Each row of a before or after table is a point. One or more steps were done to the points. Then noise was added and the rows were shuffled. The steps act on columns, c1 being the first. Name the steps. A step turns or swaps two columns, mirrors them in a line or flattens them onto one, adds a multiple of one to another, or multiplies or shifts one. Angles are multiples of 10 degrees, from the lower column toward the higher: turns from -170 to 170, lines from 10 to 170 but not 90. Use the fewest steps. Two steps may share a column if one is a turn and the other turns, adds or multiplies; they go together, in the order done. Otherwise the lowest column goes first.

Before (13 x 3)
-0.30 -0.29 0.26
-0.18 -0.41 -0.26
-0.24 0.45 0.45
0.00 0.43 -0.22
-0.28 -0.38 0.34
-0.36 0.15 0.19
0.63 -0.12 0.31
0.00 0.03 -0.32
-0.17 -0.06 0.15
-0.06 0.05 -0.10
0.49 -0.10 0.13
0.17 -0.27 0.59
0.09 -0.04 0.47
After (13 x 3)
-0.24 -1.25 -0.28
0.52 -0.26 0.10
-0.28 -1.13 0.38
0.17 -0.81 0.57
0.00 1.27 -0.18
-0.08 0.20 -0.07
-0.22 1.38 0.44
0.66 -0.37 0.29
0.11 -0.09 0.46
-0.16 -0.21 0.12
-0.26 -0.87 0.23
-0.37 0.46 0.19
-0.01 0.07 -0.29
Steps: multiply c2 by 3

Before (12 x 6)
-0.08 0.56 -0.56 0.29 0.03 -0.72
-0.14 -0.11 -0.42 -0.20 -0.43 0.26
0.41 -0.33 -0.06 0.23 -0.03 -0.47
-0.33 0.10 -0.19 0.24 -0.41 0.30
-0.22 0.55 -0.24 0.31 0.02 -0.51
-0.58 -0.10 -0.11 -0.28 -0.76 0.14
0.25 -0.16 -0.34 -0.68 0.71 -0.45
0.41 -0.18 -0.17 0.09 0.79 -0.20
0.10 0.16 -0.07 0.10 0.51 -0.13
-0.09 -0.67 0.01 0.10 0.32 -0.04
-0.30 0.03 -0.64 -0.13 -0.58 -0.09
0.28 -0.21 0.31 -0.07 0.24 0.21
After (12 x 6)
0.12 0.03 0.68 0.29 -0.59 -0.12
0.12 -0.66 0.06 0.00 0.35 0.10
0.21 0.55 1.37 -0.17 0.03 1.27
0.39 0.07 -0.23 0.02 -0.39 -0.74
0.25 -0.10 -0.10 0.58 -0.79 -0.36
-0.26 -0.21 -0.55 -0.14 0.23 -0.32
-0.01 0.16 0.25 -0.14 0.51 0.24
0.36 0.55 0.87 -0.09 0.03 1.01
-0.61 -0.15 0.87 0.33 0.74 0.81
-0.02 -0.13 0.03 0.23 -0.43 -0.75
-0.28 -0.20 0.40 -0.33 0.78 0.36
-0.16 -0.33 0.66 -0.43 -0.04 0.98
Steps: turn c1 and c4 by -140 degrees; multiply c6 by 2.5; turn c3 and c6 by 150 degrees

Before (10 x 9)
-0.41 -0.28 0.12 0.25 0.07 -0.30 0.37 -0.02 -0.83
0.29 -0.17 -0.21 -0.45 0.54 -0.40 -0.11 -0.81 -0.37
-0.21 0.31 0.34 -0.10 -0.41 -0.22 -0.34 -0.54 0.23
0.38 0.32 -0.58 -0.46 0.22 0.37 -1.58 -0.84 -0.14
0.82 -0.04 -0.40 -0.10 -0.16 0.05 -0.71 -0.90 -0.22
-0.60 -0.68 0.02 -0.31 -0.31 -0.24 0.71 0.17 -0.35
-0.06 -0.99 0.47 -0.11 0.43 -0.18 -0.21 0.21 -0.44
0.24 0.30 -0.26 -0.07 0.25 0.48 0.38 -0.36 -0.05
-0.27 -0.68 -0.20 0.25 0.25 -0.51 -0.37 -0.10 0.02
0.06 0.23 -0.04 -0.23 -0.24 -0.42 -0.49 0.35 0.00
After (10 x 9)
0.05 0.11 0.15 -0.24 -0.45 -0.08 -0.32 0.32 0.02
0.22 0.09 0.05 -0.46 -0.23 -0.26 0.49 -0.72 -0.35
-0.62 -0.73 0.10 -0.31 0.71 -0.03 -0.17 0.17 -0.39
-0.28 -0.63 0.17 0.29 -0.37 -0.25 0.15 -0.10 0.03
0.16 0.38 -0.32 -0.02 0.30 -0.22 0.24 -0.39 -0.05
-0.18 0.50 0.24 -0.07 -0.27 0.31 -0.46 -0.54 0.20
0.41 0.52 -0.29 -0.48 -1.60 -0.47 -0.08 -0.81 -0.13
0.75 0.22 -0.15 -0.11 -0.68 -0.43 -0.30 -0.92 -0.20
-0.36 -0.32 0.12 0.28 0.32 0.10 0.16 0.01 -0.85
-0.07 -1.05 0.27 -0.08 -0.30 0.40 0.42 0.23 -0.50
Steps: add -0.3 times c8 to c2; multiply c6 by 0.4; turn c3 and c6 by 70 degrees; mirror c5 and c7 in the line at 50 degrees

Before (10 x 12)
1.10 0.17 -0.65 -0.56 0.04 0.07 0.81 0.26 0.47 -0.85 -0.36 -0.16
-0.20 -0.02 0.16 -0.85 -0.31 -0.24 -0.23 -0.14 0.22 -0.42 -0.01 0.03
-0.20 -0.51 0.09 -0.44 -0.07 -0.25 -0.43 0.70 0.03 -0.38 -0.22 -0.37
-0.31 -0.17 -0.36 -0.62 0.50 -0.28 -0.25 -0.45 -0.33 -0.53 -0.08 -0.08
-0.36 -0.31 0.56 0.11 0.42 0.71 -0.37 0.59 -0.23 -0.35 -0.53 0.49
1.05 -0.05 -0.48 -0.51 0.04 0.57 0.18 0.04 -0.15 0.13 -0.13 -0.26
0.18 -0.04 0.20 -0.48 -0.57 -0.41 0.00 0.55 -0.55 -0.49 -0.11 0.03
-0.09 0.00 0.63 -0.37 0.39 -0.25 -0.09 0.30 -0.09 -0.30 -0.27 -0.28
0.84 0.55 -0.85 -0.46 -0.67 0.37 0.91 0.04 0.03 -0.26 -0.77 -0.50
0.25 -0.34 0.27 -0.03 -0.45 -0.29 -0.40 -0.08 -0.18 -0.41 -0.31 -0.23
After (10 x 12)
0.36 -0.33 0.25 0.23 -0.46 -0.52 0.07 -0.12 -0.05 -0.20 -0.25 -0.49
-0.23 -0.50 0.12 -0.40 -0.06 -0.42 0.15 0.97 0.00 -0.25 -0.22 -0.50
0.66 0.55 -0.88 -0.02 -0.67 -0.19 0.80 0.03 0.40 0.37 -0.80 0.68
-0.10 -0.15 -0.34 -0.93 0.48 -0.57 -0.03 -0.68 -0.48 -0.12 -0.04 -0.30
-0.03 -0.01 0.68 -0.64 0.34 -0.27 0.26 0.38 -0.13 -0.16 -0.29 -0.17
-0.39 0.05 0.18 -0.56 -0.36 -0.42 -0.06 -0.25 0.08 -0.13 -0.01 -0.18
-0.26 -0.31 0.65 -0.11 0.43 -0.22 -0.54 0.78 -0.41 0.76 -0.60 -0.17
0.73 0.14 -0.64 -0.58 0.03 -0.83 0.46 0.36 0.93 0.22 -0.35 0.72
0.46 -0.08 0.26 -0.08 -0.54 -0.57 -0.06 0.72 -0.36 -0.33 -0.13 -0.04
0.99 -0.05 -0.45 -0.59 0.00 0.22 0.32 0.08 0.40 0.55 -0.14 0.14
Steps: turn c1 and c9 by 30 degrees; add -0.7 times c5 to c4; mirror c6 and c10 in the line at 40 degrees; turn c7 and c12 by 70 degrees; multiply c8 by 1.3

Before (9 x 18)
-0.38 -0.56 -0.14 -0.17 -0.76 -0.62 0.33 -0.42 -0.81 0.10 -0.33 -0.60 -0.36 0.20 -0.64 -0.80 -0.01 0.09
-0.16 0.11 -0.49 -0.40 0.22 0.45 -0.50 -0.77 -0.35 0.61 0.28 -0.73 0.41 0.00 0.44 0.28 -0.47 0.30
0.51 -0.35 -0.16 0.46 -0.48 0.27 -0.09 0.54 -0.15 0.42 0.23 -0.60 -0.32 -0.71 -0.42 0.10 0.59 0.11
-0.13 0.14 -0.21 0.60 0.50 -0.36 -0.24 0.28 -0.70 0.21 0.19 0.39 0.73 0.35 -0.33 0.36 0.06 -0.60
-0.01 0.70 0.29 -0.55 -0.58 0.13 0.12 -0.29 0.33 0.51 -1.02 -0.75 0.42 0.16 0.43 -0.41 0.09 -0.21
-0.40 -0.59 0.62 -0.50 -0.20 -0.46 -0.15 -0.37 -0.34 -0.22 -0.02 0.23 0.66 0.10 0.36 -0.22 -0.15 -0.46
0.19 0.70 -0.32 -0.61 -0.76 0.50 -0.42 0.16 0.06 -0.64 0.31 -0.72 -0.16 -0.48 -0.28 -0.57 0.39 -0.54
0.65 -0.21 0.03 -0.36 -0.11 -0.32 -0.57 -0.05 0.11 0.21 -0.83 0.02 0.34 0.65 -0.11 0.07 0.12 0.11
-0.19 -0.15 -0.17 0.39 0.28 -0.33 0.38 0.27 0.08 -0.15 -0.31 0.49 0.66 -0.19 -0.03 0.11 0.31 0.24
After (9 x 18)
-0.12 -0.21 0.25 0.50 -0.22 -0.73 -0.15 -0.40 -0.33 -0.25 -0.06 0.31 0.61 0.09 0.44 -0.63 0.35 -0.50
0.53 0.11 0.01 -0.06 -0.42 0.34 -0.13 0.53 -0.18 0.44 0.27 -0.54 -0.25 -0.61 -0.45 -0.40 -0.55 0.46
-0.50 0.32 -0.33 -0.27 0.26 0.64 -0.50 -0.69 -0.38 0.60 0.30 -0.70 0.41 0.01 0.44 0.16 0.27 -0.44
0.04 -0.43 0.28 0.22 -0.60 -0.04 0.15 -0.32 0.30 0.52 -1.30 -0.80 0.46 0.15 0.40 0.69 -0.05 -0.53
0.14 -0.04 -0.06 -0.06 -0.10 -0.27 -0.58 -0.03 0.12 0.19 -1.00 -0.05 0.41 0.65 -0.12 -0.28 -0.62 -0.33
0.04 -0.82 -0.50 -0.07 -0.82 -0.44 0.36 -0.44 -0.77 0.18 -0.36 -0.59 -0.43 0.22 -0.64 -0.55 0.43 -0.15
0.29 -0.61 0.00 0.54 -0.75 0.56 -0.40 0.12 0.03 -0.66 0.48 -0.68 -0.17 -0.53 -0.24 0.65 -0.31 -0.61
0.00 0.36 -0.38 0.58 0.59 -0.19 -0.22 0.30 -0.72 0.17 0.19 0.36 0.68 0.39 -0.32 0.20 0.11 0.62
0.39 0.14 -0.30 -0.31 0.28 -0.23 0.45 0.30 0.07 -0.15 -0.40 0.46 0.70 -0.20 -0.05 -0.13 0.02 0.37
Steps: turn c1 and c17 by -100 degrees; swap c2 and c16; turn c3 and c6 by -30 degrees; turn c4 and c18 by 90 degrees; multiply c11 by 1.3

Before (8 x 20)
-0.52 -0.58 0.47 0.11 0.47 0.74 0.05 0.23 -0.08 0.10 -0.73 0.06 0.34 0.08 -0.01 -0.25 0.07 -0.58 0.69 -0.01
0.81 -0.16 -0.57 -0.07 -0.14 -0.63 -0.25 -0.30 0.41 -0.86 0.72 -0.31 0.02 0.52 -0.15 0.02 -0.23 0.33 -0.04 -0.30
-0.50 -0.17 0.16 0.38 0.40 -0.08 -0.22 -0.30 -0.40 0.25 -0.15 -0.02 0.23 -0.48 0.41 -0.60 0.77 -0.60 0.45 0.28
0.20 -0.41 0.09 0.40 0.98 0.02 -0.26 -0.20 0.27 0.03 -0.24 -0.23 -0.17 -0.78 0.51 -0.35 0.36 0.09 0.58 0.14
0.01 0.38 -0.49 -0.19 0.15 0.04 -0.03 0.07 -0.13 -0.23 0.62 -0.91 -0.39 0.66 0.09 0.40 -0.19 0.31 -0.40 -0.40
0.23 -0.74 0.05 0.14 -0.01 -0.40 -0.66 0.18 0.06 0.53 0.22 -0.18 -0.03 -0.70 0.52 0.64 0.63 0.07 -0.06 0.41
0.61 -0.47 -0.19 -0.03 -0.07 0.15 -1.03 -0.38 -0.42 -0.25 -0.05 -0.24 -0.10 0.40 -0.18 0.28 0.38 -0.14 -0.29 0.06
-0.06 0.49 -0.25 0.05 0.26 -0.03 -0.52 0.16 0.25 -0.54 0.14 -0.30 0.17 0.68 0.05 0.51 -0.59 0.00 0.44 -0.51
After (8 x 20)
-0.50 -0.19 0.29 -0.14 0.36 -0.07 -0.25 -0.31 -0.39 -0.42 -0.13 -0.06 -0.25 -0.49 0.44 -0.62 0.80 -0.62 0.47 0.17
-0.50 -0.59 0.17 -0.02 0.46 0.74 0.01 0.27 -0.01 -0.14 -0.78 0.15 -0.58 0.08 0.00 -0.28 0.04 -0.53 0.65 -0.58
0.23 -0.38 -0.47 -0.31 1.03 0.10 -0.24 -0.16 0.28 -0.25 -0.27 -0.45 -0.02 -0.75 0.55 -0.31 0.36 0.04 0.60 0.43
0.04 0.49 0.67 -0.41 0.26 -0.03 -0.55 0.15 0.30 0.44 0.11 -0.65 0.11 0.74 0.04 0.51 -0.65 0.14 0.43 -1.14
0.01 0.37 -0.27 0.03 0.13 0.06 -0.05 0.06 -0.13 0.27 0.58 -1.76 0.65 0.66 0.10 0.37 -0.19 0.44 -0.41 -0.72
0.59 -0.46 0.07 -0.18 -0.05 0.15 -1.05 -0.40 -0.43 0.29 -0.09 -0.45 0.26 0.41 -0.20 0.30 0.39 -0.18 -0.32 0.01
0.77 -0.20 0.75 -0.47 -0.17 -0.67 -0.25 -0.24 0.44 0.72 0.78 -0.64 0.51 0.50 -0.13 0.03 -0.22 0.43 -0.04 -0.41
0.24 -0.76 -0.07 0.29 0.00 -0.38 -0.63 0.18 0.09 -0.50 0.22 -0.36 -0.02 -0.75 0.50 0.64 0.61 -0.09 -0.04 1.04
Steps: turn c3 and c13 by -120 degrees; multiply c3 by 2.5; turn c4 and c10 by -140 degrees; multiply c12 by 2; turn c18 and c20 by 20 degrees; multiply c20 by 2.5

Before (10 x 32)
0.39 0.46 -0.25 0.19 1.08 1.17 -0.73 0.84 -0.21 -0.41 -0.03 -0.09 0.15 -0.18 0.43 -0.48 -0.20 -0.68 0.05 -0.44 -0.10 0.41 -0.40 0.99 -0.50 -0.44 0.64 -0.22 -0.05 -0.57 0.11 -0.44
-0.49 0.74 -0.44 -0.16 0.11 0.47 -0.52 0.57 0.59 0.30 0.03 0.69 0.25 0.27 -0.44 -0.32 -0.39 -0.51 -0.37 -0.31 -0.04 -0.10 0.15 0.12 -0.16 0.18 0.18 0.29 -0.28 -0.35 0.52 0.15
-0.28 -0.05 0.44 -0.63 -0.37 -0.31 0.39 0.32 -0.02 0.42 -0.10 0.35 0.72 0.44 -0.18 -0.35 -0.57 -0.17 0.15 -0.86 0.01 -0.51 -0.18 0.06 1.19 0.12 -0.44 -0.42 0.23 0.64 -0.07 0.30
0.13 0.52 -0.78 0.68 0.18 0.19 -0.42 0.16 -0.61 -0.46 0.05 -0.03 0.24 -0.24 0.49 0.58 -0.03 -0.25 0.19 0.11 -0.38 -0.02 -0.74 0.86 -0.30 -0.53 -0.01 -0.11 0.00 -0.46 0.02 -0.24
-0.21 -0.41 0.32 -0.14 -0.23 -0.26 0.51 0.10 0.26 0.09 0.03 0.54 0.04 0.12 -0.51 -0.33 -0.09 0.52 0.48 -0.36 -0.12 -0.52 0.39 -0.25 0.40 0.90 -0.45 -0.66 0.46 0.15 -0.52 0.37
0.20 0.32 0.58 0.59 0.47 0.29 -0.11 -0.04 -0.80 0.05 0.58 -0.49 -0.50 -0.45 0.39 0.83 0.14 0.49 0.76 0.14 -0.11 -0.44 0.57 -0.84 -0.21 -0.34 0.30 -0.17 -0.02 -0.43 -0.56 -0.24
1.03 0.34 -0.36 0.79 0.17 0.24 -0.67 -0.31 -0.28 -0.60 0.23 -0.41 0.00 -0.15 0.40 0.55 0.23 -0.13 -0.29 -0.05 -0.22 -0.19 -0.35 0.36 -0.07 -0.48 0.64 -0.21 -0.06 -0.39 -0.32 0.09
-0.36 -0.49 0.65 -0.04 -0.10 -0.12 -0.26 -0.49 -0.22 0.83 0.29 0.14 -0.52 -0.33 -0.30 -0.46 -0.24 0.41 0.52 -0.21 -0.35 -0.48 0.63 -0.49 0.58 0.29 -0.55 -0.26 -0.01 -0.27 -0.58 0.27
-0.34 0.12 -0.93 -0.22 0.72 0.18 -0.39 0.72 0.09 0.28 0.25 0.40 -0.09 0.36 -0.36 -0.15 -0.95 -0.31 -0.39 -0.69 0.38 -0.12 0.36 0.06 -0.18 0.03 -0.33 0.19 -0.47 0.01 0.02 0.34
-0.61 -0.07 0.60 -0.09 0.08 -0.21 -0.01 -0.38 0.14 0.26 0.56 0.16 -0.01 0.04 -0.77 -0.03 0.00 -0.02 0.60 -0.31 0.13 -0.34 0.12 -0.47 0.33 -0.06 -0.46 -0.52 0.35 0.10 -0.88 0.48
After (10 x 32)
-0.58 -0.06 0.58 -0.12 0.14 -0.20 -0.33 -0.43 -0.12 0.26 0.59 0.16 0.00 0.23 0.11 0.73 0.02 0.48 0.32 -0.30 0.13 -0.01 0.08 -0.42 0.36 -0.08 -0.48 -0.54 0.31 0.13 -0.87 0.49
-0.36 -0.50 0.61 0.00 -0.20 -0.06 -0.49 -0.50 0.18 0.82 0.24 0.12 -0.54 -0.42 0.19 0.44 -0.24 0.62 -0.12 -0.23 -0.31 0.15 0.63 -0.47 0.52 0.28 -0.60 -0.25 0.00 -0.26 -0.55 0.29
0.09 0.54 -0.79 0.73 -0.62 0.18 -0.05 0.16 -0.07 -0.44 0.07 0.00 0.28 0.24 0.38 -0.69 -0.06 0.05 0.29 0.11 -0.39 0.39 -0.69 0.85 -0.33 -0.53 0.05 -0.09 -0.02 -0.46 -0.05 -0.24
-0.20 -0.40 0.31 -0.16 0.26 -0.24 -0.39 0.07 0.17 0.04 0.03 0.59 0.06 -0.09 -0.20 0.60 -0.08 0.67 -0.22 -0.36 -0.13 -0.54 0.35 -0.24 0.38 0.89 -0.43 -0.67 0.48 0.14 -0.53 0.33
-0.30 -0.05 0.43 -0.61 0.03 -0.34 -0.47 0.29 0.35 0.40 -0.11 0.36 0.70 -0.12 -0.46 0.28 -0.53 0.03 0.22 -0.84 -0.02 -0.47 -0.19 0.07 1.26 0.10 -0.44 -0.41 0.25 0.60 -0.09 0.31
-0.33 0.17 -0.89 -0.25 0.00 0.19 -0.17 0.71 -0.73 0.33 0.27 0.41 -0.07 0.08 -0.38 0.37 -0.95 -0.50 0.08 -0.66 0.40 0.41 0.35 0.07 -0.17 0.05 -0.33 0.19 -0.45 -0.02 -0.01 0.35
0.99 0.32 -0.33 0.83 -0.33 0.25 -0.34 -0.30 -0.12 -0.62 0.22 -0.39 0.02 0.28 0.25 -0.57 0.21 -0.34 -0.05 -0.04 -0.24 0.64 -0.35 0.40 -0.08 -0.51 0.66 -0.22 -0.09 -0.35 -0.27 0.12
-0.51 0.71 -0.48 -0.19 0.56 0.53 -0.21 0.63 -0.24 0.31 0.03 0.72 0.24 0.00 -0.31 0.51 -0.39 -0.53 0.30 -0.35 -0.06 0.52 0.14 0.17 -0.15 0.19 0.15 0.24 -0.28 -0.34 0.48 0.13
0.22 0.35 0.53 0.57 -0.86 0.29 -0.43 -0.02 -0.29 -0.01 0.60 -0.46 -0.51 0.45 0.68 -0.68 0.10 0.86 -0.05 0.12 -0.13 0.03 0.56 -0.83 -0.19 -0.36 0.31 -0.18 -0.07 -0.41 -0.54 -0.24
0.40 0.46 -0.28 0.26 -0.44 1.19 0.25 0.83 -1.03 -0.37 -0.05 -0.11 0.19 -0.64 0.00 -0.22 -0.14 -0.26 0.62 -0.47 -0.08 0.78 -0.36 0.90 -0.53 -0.45 0.63 -0.22 -0.02 -0.56 0.09 -0.44
Steps: turn c5 and c9 by -100 degrees; turn c7 and c22 by -80 degrees; turn c15 and c16 by -110 degrees; turn c14 and c15 by -70 degrees; turn c18 and c19 by -60 degrees
